Each wall is flat, endless, passes through zero and stands at right angles to its row. A trip goes straight from one point to another. Which walls does it cross, in order?

Walls:
(1): [ 21 -22 -12]
(2): [25 27 34]
(3): [ 39   8 -38]
(4): [-29 -22 -14]
(5): [ 22 -33 -47]
Trips:
[-18 -28  -1] to [ 15 -54 -14] -> 3
[-19   3 -50] to [-25  33  14] -> 1, 5, 3, 2, 4
[-12  65  -8] to [-21   6  18] -> 3, 4
[ 74 -57   0] to [ 47  33 -10] -> none
[-34 -12   8] to [17 26 12] -> 2, 4, 3
[  8 -47 -12] to [51 -1 35] -> 4, 2, 5
[ 42 -44  -3] to [ -2  35 -15] -> 2, 1, 5

Walls:
(1): [-14 -18  17  21  58  10 -30 -42 -27   8  54  19]
(2): [-50 -34 -35 -41   6 -12 -37  -3   4 -51 -32  40]
(3): [-10   8  21 -11  11  -1  -4  25 -11 -10  23  -4]
(4): [-37 -57   3 -21   3 -28   2  -8  40  15 -25  -4]
(5): [-44  61 -32   3 -12  36   1  19  51  53  29 -13]
(6): [ -1   1  36  53  10 -13   1  50 -39 -34 -19  49]
(7): [  6 -19 -19  -9   6  -5 -21  21  39  -2  -9   1]
(8): [ 21   4   4 -13  -3 -50   2  30  54  34 -13 -75]
Trips:
[-33   5  13 -12  66 -25 -19 -42  -3 -21   5  27] to [  0  11 -54   6   0 -13 -20  20 -17 -10  20  30] -> 7, 4, 5
[-26  14  41  26 -48  11 -30  16  19 -13  38  -5] to [ -2   2 -55 -43  44 -39  15 -23 -56   4  29 -22] -> 6, 2, 5
[ -2   9  15 -31  -2  66  14  -4  -9  66  46 -48] to [ 27  27 -31  24 -41  29  44  49 -17  -7 -21 -13] -> 1, 3, 6
[-30   5  16 -59 -43  -1  17 -12  19  31  20  10] to [-21  14  16  62 -17  -5 -37 -34 -33  -9 -31  -9] -> 3, 8, 1, 6, 4, 5, 2
[ -2 -41 -32 -19  -9  66  28  41   1 -48   8  59] to [-24  28  42  -3 -62  -6  25  -5 -51 -22  14  57] -> 7

Walls:
(1): [ 43  18  38  18  -1 -22 -12  20   5  10  21 -34  -6  22  23   8  -3  42
  -9 -11 -21  -8 -30  25 -23  13 -34  12  29  -6 -14  30  -4   7  -1  21
  15 -28   0  -7  -3 -27 -18  45 -38 -43  74  -2]
(2): [ 24 -18  49  56 -16 -10   6 -26  52  21   3  -6 -34  68 -15 -40   8 -12
  -5  22  37  19  36 -85 -15  -3  17 -56 -45  16 -23 -14 -24 -37 -58  16
  -2 -34 -15   1  44 -21 -53 -44  32  32  -3  16]
(3): [ 23  62 -21  25   8 -35 -20 -53  55  17 -16 -22  50  12  24  62  27  23
  20 -30 -42  47  40  20  20  20   5 -27 -20  11   6  61  -5 -31  -2 -58
 -35 -38  23  20  29 -38  40 -32  56  28  16 -39]
(4): [  5  34 -23  -4  15 -29  51  36 -10  19  72  31  -7 -20  24   2 -46  40
 -52  10  21  -8 -35  16  70 -25  -4  -5   8 -10  45  19  -5  16 -12   5
  17 -12 -54   7  53  27  17  10 -38 -16 -40   8]
(5): [  3  22  32   3   3  21  37 -42  12  -3  36  25  16 -36 -16  -2  -4 -46
   5  15  28  -2 -40  36   6   5  63 -25 -10  35  19 -20   8 -15   5 -21
 -21  25   1  30 -80   2   1 -31   8  29 -13  23]
(6): [ 26 -16  12   1  -5  19 -18  59 -22 -34  24 -24 -28  27  -3  54  -7  12
  25 -42 -10  15  17   3  -6 -10 -29 -27  34 -50  22 -58 -10  -5 -16  -2
  12  21  32  31  20 -22  25 -21   5  10  -3 -39]
(7): [-16  23 -17  30   8  41 -11  66   9  40  14  65 -20  16  -5  18  22 -30
  -8  38  -7  -1  16  16 -13   7  19  54   9 -17 -30 -27 -24  19 -39  17
 -28  13 -33 -51  24  46  23  -8  -6 -42   0 -17]
(8): [  -9  -20   -2   43  -17   -8   -2    4   -7   17 -102   10   42  -37
   -8  -25   10   41    3   11  -16    2    9  -24   -4  -42   12  -12
    9  -16  -33   18   25   21   23   29  -14   -4   19   20  -33   11
   28   20   10    5  -10  -13]
(9): [ -3   6  20 -52 -33  34   4  74  -6  24  -2  -9  -2  14 -30  32 -49  35
  31 -20  84 -20 -17 -19  11 -49   7 -69  51  10  23  25   0 -65  38   3
  52  21  20  26   5 -15  -8 -22 -15 -30  -6   3]
(10): [ -7   1  73 -63 -15  -5  34  69  20 -32 -31  20  41 -20 -33  14 -28  63
 -26 -44   1  -4  39 -30 -10  25 -13  15   4 -20  27   7   2  30 -23  28
   9  -6 -13  37 -47 -14  31  34 -15   8  33   3]
Trips:
[  9  83   4  23  12  66   7  -2   0  -4  44  24  47  28  16  15   7  23
  56 -64  19 -15 -76 -47 -30  27  19  24  -7 -47  25 -39  -4  -5  22  37
  45 -19  26  29  -1  -8 -47 -16  44 -35  -7 -25] to [ 61  19 -19 -27  11   3 -10  -9  44 -67   3   5  -8 -13 -30 -21   8  66
 -13 -30 -14   4   7  -7   6  -5 -38  -1   2  -3 -32   5  51  27 -19 -15
  12  54  -8  24  18  17  55 -13  25 -15  22  46] -> 2, 7, 4, 5, 8, 9
[ 23 -23  55  35 -46 -27   5  -7 -27 -49 -23 -51  14  -2 -24  43 -37  18
  22  28  -8 -32 -41 -20  49  43  40  67 -36   3  -7  -5 -17  11  -4 -22
  33  -1   3   3 -23 -22   4  27 -26 -17   1  40] to [-33  13 116 -31  29  17   8   9 -48  78  30  -7   7  49 -37  18   5 -66
 -28  36 -78   4  29  21  23  34  29 -39 -28 -45  15   6  -2 -17   3  21
  -3 -14  29  14  -4 -36 -47  -7   2 -55 -50 -50] -> 8, 2, 6, 9, 7, 3
